Each row of a before or after table is a point. One or more steps were done to the points. Then noise was added and the rows were shuffled. The steps act on how far a point lies along the listed directions, d1 being the first. Name the steps. A step turns or swaps two directions, mirrors them in a line or flattens them onto one, adds a multiple of one to another, or multiplies one. Angles are multiples of 10 degrees, from the lower direction toward the higher: turns from -170 to 170, lines from 10 to 170 but not 90. Use the fewest steps. Two steps may share a direction if one is a turn and the other turns, adds or multiplies; they go together, in the order done. Otherwise the lowest direction goes first.
(in the rows, 128 means zero)

Directions:
(1): [129 140  85]
(2): [164 154 136]
(3): [156  93 119]
Before:
[[ 98 134 120]
 [ 77 121  94]
 [126  94 131]
 [145 156 115]
 [117 126 169]
 [117 127 158]
 [127 164  93]
 [145  91 106]]
After:
[[120 157 171]
 [ 58 106 142]
 [147 157 155]
 [127 136  96]
 [ 91 129 128]
 [127 136  86]
 [136  84 143]
 [123  92 113]]
Steps: mirror d1 and d3 in the line at 100 degrees; multiply d2 by 1.3

Directions:
(1): [149 160 155 106]
(2): [118 130 164 164]
(3): [106 168 107 141]
(4): [ 87 123 144 101]
Before:
[[180 126 192 108]
 [133 115 156 147]
 [116 104 131 116]
 [124  93 103 136]
 [117 102 127 107]
 [178 129 112 149]
 [135  89 134 120]
 [149 111 117 105]
 [125 127 128 154]]
After (9 x 4):
[[145 122 163 106]
 [157 100 130 134]
 [137  79 123 122]
 [166  84 141 114]
 [119  55 207 113]
 [102 107 121  79]
 [163 115 104 108]
 [130 148 128 108]
 [158 108 133 132]]
Steps: turn d1 and d2 by -110 degrees; turn d2 and d4 by -140 degrees; multiply d3 by 1.6

Directions:
(1): [113 131 142 177 154  84 129 132]
(2): [147 141  89 147 119 129  99 174]
(3): [119 133 133 142 119 139  69  90]
Before, 14 rows:
[[147 143 120  80 108 147 142 139]
 [ 96 146 170 166 163 104 126 103]
 [129 135 117 157 134  92 131 160]
 [118 132 142 151 151 100 148 125]
 [141 148 103 133 118 132 106 143]
 [134 121 122 101  98 164  71  82]
 [127 128 127 146 138  93 145 161]
 [119 126 151 110 119 159 137  93]
 [106 127 151 149 124 130 106  84]
 [ 91 116 154 148 153  95 151  95]
 [134 135 122 171 143  91 115 133]
 [124 127 136 124 120 131 116 122]
 [130 119 136 125 130 132 127 126]
 [ 94 123 178 165 145  90 120  63]]
After:
[[135 131 148  63 118 145 174 114]
 [129 141 116 161 148  97 137 158]
 [103 126 127 161 146  96 129 126]
 [138 146 108 132 121 134 105 134]
 [140 132 106 153 136  89 147 196]
 [110 122 167 104 119 160 139  70]
 [109 137 145 188 135  96  72  88]
 [114 113 155  95  98 169  58  27]
 [131 120 139 125 130 132 127 124]
 [141 141  93 165 130  91 123 192]
 [111 159 135 184 152 107  89 136]
 [107 132 143 159 118 135  76  79]
 [121 126 139 124 119 133 111 114]
 [146 144  93 186 136  94  89 163]]
Steps: add 1 times d1 to d2; multiply d3 by 1.6

Directions:
(1): [115 170 154 118 174 122 157 148 131]
(2): [145  81 119 127 149  87 164 137 122]
(3): [112 148  96 119 127 118 156  70 117]
(4): [ 90 108 114  78 116 151 143 152 122]
(5): [133 110 101 139 174 171 125 119 157]
(6): [149 149  84 135 136 135 122 157  80]
Before, 13 rows:
[[117 126  82 117 117 141 136 116 108]
 [110 124 142 132 130 138 160 118 153]
 [116 120 123 133 139 121 146 127 130]
 [110 138 101 122 141 164 140 120 138]
 [121 133 132 120  98 121 122 109 135]
 [120 161 118 138 137 168  96 124 131]
 [102  93 117 121 114 144 127 130 134]
 [111  95 128  82  95 113 161 128 114]
 [114 179 136 115 153 151 137 126 136]
 [102  99 130 122 133 117 138 102 161]
 [142 164 181 147 115 134  85 155 154]
 [101 113  99 105  86 141 129  66 153]
 [ 87 119  68  92 119 184 128  90 116]]
After:
[[126  67  94  97 140 145 159 123 133]
 [118 155  82 129 132 134 175 105 103]
 [101 164 114 111  93 128 142 116 105]
 [ 76 148  92  86  56 146 123  82  87]
 [111 110 132 114  90 121 128 123 129]
 [103 197 138 108 132 151 134 123 125]
 [138 182 153 153 139 174  73 150 155]
 [121 120 113 130 137 111 155 124 118]
 [113 154  36 111  91 148 130  47 101]
 [102 191 152 127  91 150  85 124 124]
 [106 109  91 122 104 132 131 122 107]
 [116 137  47 120 140 108 161  86  90]
 [130 138  98 128 126 152 116 104 140]]
Steps: turn d1 and d4 by 10 degrees; multiply d2 by 1.6; turn d5 and d6 by 150 degrees; add 1.5 times d6 to d3

Directions:
(1): [113  85 144 128 125 131 162 143 163  96 122 173]
(2): [123 158 127 112  79 103 105 164 119 100 156 150]
Before:
[[157 146 133 147 141 113 106 114 112 158 127  86]
 [116 161 123  97  71 119 124 188 129  94 161 164]
 [115 117 147 134 110 124 144 141 126 118 134 143]
 [118 167 149  99  64 103 116 154 113  99 145 175]
 [152 196  95 132 144 127  78  98  61 202 133  43]
 [144 113 139 146 144 129 138 111 133 123 126 146]
 [109 155 117 127 113 113 118 112 130 117 141 133]
 [163 213 101 117 125 121  64 123  58 187 167  46]
 [130 139 144 114 124 133 141 146 131 105 121 143]
 [132 149 139 135 109 116 123 151 122 129 143 128]]
After:
[[158 158 111 136 173 148 106  95  90 199 134  51]
 [145 130 134 142 138 127 126 121 128 126 134 150]
 [131 137 145 115 127 135 144 145 129 100 118 141]
 [113 118 149 135 109 123 141 140 121 123 132 144]
 [155 137 135 148 151 121 111 111 116 162 122  83]
 [115 127 158 110 101 124 151 131 137 107 123 181]
 [130 126 142 140 130 124 141 139 130 133 133 132]
 [115 117 131 105 107 138 157 167 153 105 136 167]
 [111 139 116 134 121 118 128 106 139 117 131 132]
 [150 165 102 145 174 142 106  81  78 209 114  44]]
Steps: flatten d1 and d2 onto the line at 30 degrees

Directions:
(1): [113 135 179 112 105 151  91 153 126 117 155 171 104 124]
(2): [ 91 109 144 102 159 186 128 118 132 125 124  87 129 153]
(3): [155 107  99  94 120 132 137 156 120 155 119 149 100 186]
Before, 14 rows:
[[105 122 127 117 143 133 138 121 130 123 114  98 126 142]
 [116 123 140  84 117 152 111 132 148 123 156 134 119 126]
 [111 139 184 119 108 147  87 141 141  94 167 162 110  95]
 [150 108  97  70 129 164 144 149 132 149 106 114 103 198]
 [107 112 134 115 144 125 125 128 128 116 119 112 142 135]
 [110 137 159 122 127 111 112 136 133 119 129 173  97 116]
 [ 81  78 125  83 189 211 139 104 116 124 108  57 112 184]
 [ 76 128 161 140 133 162 103 119 130  85 141  95 141 106]
 [170 149 113 132  93  93  99 163 111 145 133 197 114 130]
 [115 134  98 183 172 112 161  68 132  99  91  39 172  87]
 [110 148 171 151 121 129 106 127 150  97 141 151 133  85]
 [118 150 146 149 139 141 124 103 147 103 117  99 156  95]
 [ 69 141 177 139 154 151 100 100 142  99 132  82 153 114]
 [ 91 128 149 125 157 161 114 126 128 129 136 112 140 115]]
After:
[[146 116 113  84 126 166 148 140 133 136 112 106 113 183]
 [ 94 131 148 124 157 160 116 125 126 133 132 113 132 119]
 [162 153 114 136  89  92  96 157 116 143 137 193 118 124]
 [109 142 161 118 127 108 116 136 134 123 126 175  97 115]
 [118 126 142  85 115 150 110 127 145 120 156 134 122 126]
 [115 139 164 140 120 134 109 136 147  99 138 155 126  90]
 [107 111 132 115 146 125 121 134 127 129 116 111 139 132]
 [117 139 178 110 109 144  83 142 135  97 169 166 105 103]
 [101 127 122 112 142 135 141 118 127 125 114  98 127 146]
 [126 142 138 141 138 136 123 101 141 118 118 106 148 106]
 [ 80  78 133  88 189 204 133 101 123 119 112  49 118 178]
 [ 78 122 151 133 134 168 106 125 132  92 137 100 141 116]
 [ 74 130 172 128 152 145 102 113 137 102 128  85 143 135]
 [124 128  90 170 172 113 165  82 132 108  82  42 168 107]]
Steps: multiply d3 by 0.7

Directions:
(1): [100 117 177 112 118 123 123 140  96 112 152 149 135  72 156 139 156 139
  79 134]
(2): [161 143 139 134 140 182 128 115 130 115 189 157 140 129  96 104 127  81
 115 131]
(3): [135 141 102 148 168 100 147  98  87 130 116 104  95 105 150  88 121  94
 100 150]
(4): [139 145 113 115 142 137 178 173 141 115  99 175  81 139 120 132 173 129
 113 126]
Before (8 x 20):
[[121 133 144 100 133 120 138 168 125 118 118 167 116  86 148 153 171 139
   81 134]
 [107 120 116 125 126  76 110  98 127 125  99  94 146 134 152 145  89 157
  157 133]
 [ 88 118 163 122 134  70 127 124  69 122 111 110 101  67 191 133 150 145
   79 127]
 [139 123 121 151 140 128 134 105 128 126 124 117 133 131 117 113 113  99
  145 146]
 [136 118 131 137 125 119 124 116 133 119 128 125 130 137 115 105 130 116
  127 133]
 [137 152  78 137 142 119 153 141 158 143  48 134  66 168 128 126 129 126
  155 124]
 [116 116 170 112 104 138 119 133 119 116 135 145 141 108 123 137 135 121
  110 136]
 [105 108 151 142  85 145  95 127 142 134 161 129 165 126 112 170 121 146
  128 110]]
After, 8 rows:
[[163 168  50 149 163 132 168 129 163 145  49 133  51 189 110 102 120  96
  164 128]
 [101 109 182 106  97 125 115 138 110 116 131 144 143  93 138 146 141 135
  101 137]
 [138 117 131 136 121 124 121 117 140 119 130 126 135 143 110 109 128 118
  134 129]
 [110 130 161  96 134 115 139 171 107 111 126 175 113  61 162 153 184 140
   57 139]
 [125 135  98 135 153  80 130  87 114 122 102  98 124 132 149 118  90 126
  143 143]
 [ 86 101 146 141  86 113  97 129 129 139 132 111 155 114 136 176 123 165
  123 113]
 [ 97 129 188 119 151  96 139 123  43 103 156 143  95  32 190 114 172 111
   32 138]
 [145 123 121 151 134 141 128 105 143 128 131 120 144 144 103 115 108  99
  158 140]]
Steps: multiply d1 by 1.6; add -0.3 times d2 to d4; turn d2 and d3 by -50 degrees

Directions:
(1): [136 149  64 108 103 140 156 111  93 155 134 179 168 134 152 101 136 126
 112 148 106 124 129 154]
(2): [110 157 115 132 108 192 106 171 113  95 164 125 143 138 110 140 150 120
 162 148 145 141  83 119]
(3): [170 180 124 203 149 116 124 149 117 110 132 160 128 120 133 112 122 139
 119 112 163  94 144 117]
(4): [ 88 160 129 101 158 143 125 102 197  97 132 157 138 109 154 139  93 126
 120 153 142  96 123 139]
(5): [125 200 153 121 148 124 124 125 113 153 134  89 130 133 148 131 120 172
 154 154 111 171 161 153]
(6): [101 157 123 100 100 101 132 167 111 109 146  87 103 106 131  83 112  80
 110 108 131 102 142 157]
Before (10 x 24):
[[ 84 186 156 101 141 172 102 160 125 112 141  89 124 138 132 155 136 153
  175 153 127 162 103 143]
 [126  58  91  98  84 154 127 152 103 105 143 128 129 146 103 125 149  81
  134 121 124 148  93 106]
 [121 175 137 150 128 142 110 157 129 102 133 113 112 108 127 141 125 121
  142 138 148 122 128 127]
 [ 90 116 139  88 150 108 126 123 135 128 131  83  94 108 140 109 105 111
   92 109 115 106 149 160]
 [164  86 126 153 126 122 129 143 116 125 124 116 119 136 106 153 133 122
  124 122 131 123 117 106]
 [139 237 134 134 149 112 112 148 107 145 130 112 128 124 152 115 121 166
  123 128 108 150 187 157]
 [108  45 104  83 134 148 135  70 154 137 111 192 155 157 140 170 146 139
  132 141 129 147 107 112]
 [149 213 146 186 176 108 114 116 139 112 142 131 124 111 157 134 117 146
  131 122 158 102 147 127]
 [123 205 135 154 150 104 110 173 135 100 158 144 138 112 139  91  91 109
  104 129 155  94 153 148]
 [146 121 113 153 124 144 140 129 139 136 124 170 138 117 119 140 130 133
  130 136 117 122 106  95]]
After, 10 rows:
[[114  17  98  86 113 122 143  84 133 140 107 184 138 152 130 153 152 109
  121 116 127 135 106 115]
 [137 120 114 152 119 139 141 128 146 124 119 170 133 110 122 134 126 125
  123 130 117 105 107 100]
 [155  83 116 111 115 159 121 126  89 144 132 127 147 175 111 164 162 143
  164 146 103 206 110 104]
 [118 183 138 148 133 152 108 161 141  88 140 118 120 114 126 147 120 121
  143 147 152 123 125 123]
 [110 141 154 105 166 117 122 108 131 150 123  81 112 129 148 132 120 160
  118 129 100 149 149 159]
 [117 211 130 167 164 107 115 126 166  78 156 145 115  91 165 120  99 103
  110 113 172  59 130 130]
 [168 101 127 157 130 135 123 144 113 126 127 117 122 138 109 161 141 130
  136 131 131 138 115 102]
 [121 238 146 154 179 122 109 155 159 105 155 147 152 120 157 109  83 143
  117 154 150 109 156 148]
 [ 75 160 130  90 108 165 103 194 112  86 151  81 110 127 112 121 139  99
  150 127 145 124  85 143]
 [115 213 108 116 128  95 123 167 118 110 137 116 110 103 146  78  99 100
   85  99 125  91 172 165]]
Steps: add -0.5 times d1 to d2; add 0.5 times d3 to d4; swap d5 and d6

Directions:
(1): [119 150 156 116  93 106 146 110 110 103 109 125 130 159 120 153  85 144
 100 124 114 121  96 125 137 108  84 110 111 146 165 165 132 118 156 154
 131 107  80 191 135 168 157 154 147 122  78  92]
(2): [170 122 130 126 173  92 142 111 142 134 106 130 157 121 147 111 177 144
  74  97 126 111 174 139 131 106 121 107 155 175 135 126  70 161 115 114
 104 137 106 113 159 107 161 164 129  93 110 118]
(3): [122 133 164 147 140 104 143 150 179  97 158 129 123 142 110 116 115 118
 194 118  91 138 115  96 133 145 143 100 119  92 146 160  89 152 142 125
 136 157 165  95 194 142 124 162 127 119  92 134]
(4): [178 169 160 112 112  69 114 158 117 103 151 112  99  97 144 151 163 110
 114 165 129 122 139  85 127 121 153 132 122 110 173 119 139 135  97 152
 143  92  91 104 135 150 124 101  79 124 156 110]
(5): [136 123 162  87 139 117 143 120 138  90 105 180 150 156 109 136 112 128
  94  98 124 171 109 106 111 162 126 145 142 161  96 124 175 145  97 160
 145 125 120 126 147  97  86 159  84 156 133 174]
Before, 11 rows:
[[184 116 164  89 196  49 163  92 160  88  72 180 179 137 141 132 176 150
   42  70 103 139 169 136 118 133 106 111 162 216 106 129  91 191  92 140
   92 149  84 114 191  98 158 213  90 112  92 147]
 [100 101 114 103 119 187  99 104 111 149  95 145 139 151  97 124 102 139
  106 115 161 138 106 168 119 131 105 140 133 154  71 121 163 107 117 121
  125 101 109 164  86 107 102 135 150 142 142 144]
 [ 61  77 127 146 166 200 163 115 182 110 106 194 171 194  89 101  39 156
  188  64 114 179  96 143 131 201 131 129 130 135  37 146 138 151 148 127
  126 193 205 108 169  71  77 194 140 161  82 197]
 [116 147 152  99  76 124 144 102  91 101  91 153 130 176 120 152  55 146
   97 120 135 132  84 130 120 126  62 119 116 145 159 154 168 102 170 167
  133  89  63 214 121 178 148 162 163 140  70 106]
 [115 117 151  91 121 147 115 118 113 116 119 163 135 140 116 133 102 116
  110 115 128 155 112 127 117 148 138 149 140 155 118 125 201 113 129 142
  141 131 124 131 125 110 110 125 108 151 140 151]
 [129 101  99 122 140 170 127 107 113 161  91 139 161 110 128 121 121 131
  110 112 159 135 134 179 134 124 118 137 135 146  88 112 136 134 124 106
  128 135 141 141 100  88 127 144 149 120 146 140]
 [119 123  96 105 112 148 123 107  95 147  99 138 141 144 143 131 116 131
   89 118 133 130 120 153 135 119 107 153 132 143 102 116 170 108 130 120
  141 107  99 158  96 137 121 127 134 147 129 130]
 [118 121  99 121 132 134 111 136 124 139 147 133 120 128 145 129 129 127
  123 129 132 148 141 144 113 126 120 142 135 135 112  99 138 127 126 112
  125 121 130 120 117 118 129 109 126 141 160 145]
 [143 127 139  99 146 119 116 128 118 129 119 142 148 119 130 136 133 135
   81 129 137 122 126 136 118 134 126 127 133 156 119 120 146 143 103 138
  118 109 116 131 111  98 120 137 105 121 125 122]
 [132 113  94 112 132 175 122 111 119 167 104 132 132 120 127 134 150 132
   79 143 172 122 147 160 120 125 132 144 146 165 102  99 139 109 120 112
  123 125 103 137  95 121 119 108 110 119 169 146]
 [116 115 104 115 124 164 113 115 118 142 119 129 122 108 120 127 112 136
  127 131 141 123 128 158 136 113 126 131 119 131 117  89 153 106 115 122
  114 116 142 136  97 107 108 114 125 149 162 143]]
After, 11 rows:
[[191 138 168  89 167  38 145 113 142  82  94 165 149 120 145 150 179 132
   58 110 107 135 163 116 121 133 121 119 146 184 134 126 112 178  84 153
  105 126  73 110 174 126 153 178  73 121 113 131]
 [130 151 144  88  72 118 137  99  74 109  77 153 131 168 130 160  70 148
   67 124 151 130  91 132 118 120  61 130 118 159 157 142 182  99 157 170
  133  74  41 221 101 176 148 147 153 142  86 103]
 [146 138 140 103 140 114 111 133 116 131 128 131 139 111 135 139 139 132
   87 138 138 115 129 131 120 130 129 128 132 147 130 120 148 138 100 140
  117 102 113 132 107 108 124 127 105 120 131 113]
 [108 108 176 110 166 143 163 134 186  66 113 213 159 185  94 122  61 140
  158  73 110 199  98  91 120 215 151 139 140 137  57 138 168 171 102 164
  149 165 171  83 194  69  49 197  73 173 100 208]
 [140 108 115 107 140 157 128 112 115 143  91 152 163 115 122 126 119 131
  104 109 156 148 124 165 128 132 120 141 135 147  84 111 153 142 111 121
  138 129 138 133 109  84 115 148 128 129 151 154]
 [120 125 101 121 138 133 113 140 129 135 148 135 120 128 144 128 130 128
  126 128 130 148 142 140 111 128 121 139 135 134 113  99 134 132 126 112
  124 121 132 117 124 119 127 111 126 139 158 146]
 [134 133 156  89 117 124 112 125 109 109 127 153 124 126 127 141 120 112
  105 130 127 146 124 114 120 139 145 147 140 147 136 122 199 116 118 148
  142 117 109 118 129 117 117 117  94 146 149 139]
 [121 111 133  88 121 163  99 110 112 130  93 150 138 147  98 132 112 134
   90 114 160 143 108 149 116 132 111 145 137 161  76 118 173 117  97 135
  134  91  97 153  95 101  93 137 124 149 149 149]
 [123 118 111 112 126 156 115 117 124 136 119 134 125 110 119 126 115 136
  125 127 141 128 129 152 136 115 127 130 123 135 118  90 153 111 115 127
  111 119 141 132 107 100 106 122 119 151 160 146]
 [129 129 102  98 112 140 121 108  92 141  97 138 139 140 147 131 122 131
   77 119 129 129 123 147 135 118 108 156 131 148 101 113 177 111 123 126
  142 102  88 157  97 136 116 127 121 146 133 130]
 [133 115  99 109 130 171 124 112 122 160 106 135 127 122 125 133 148 128
   80 142 170 125 145 153 117 127 133 143 144 163 105 101 143 112 117 115
  126 123 102 133  98 121 114 112 107 121 168 149]]
Steps: add -0.3 times d1 to d3; multiply d2 by 0.7; turn d4 and d5 by -40 degrees
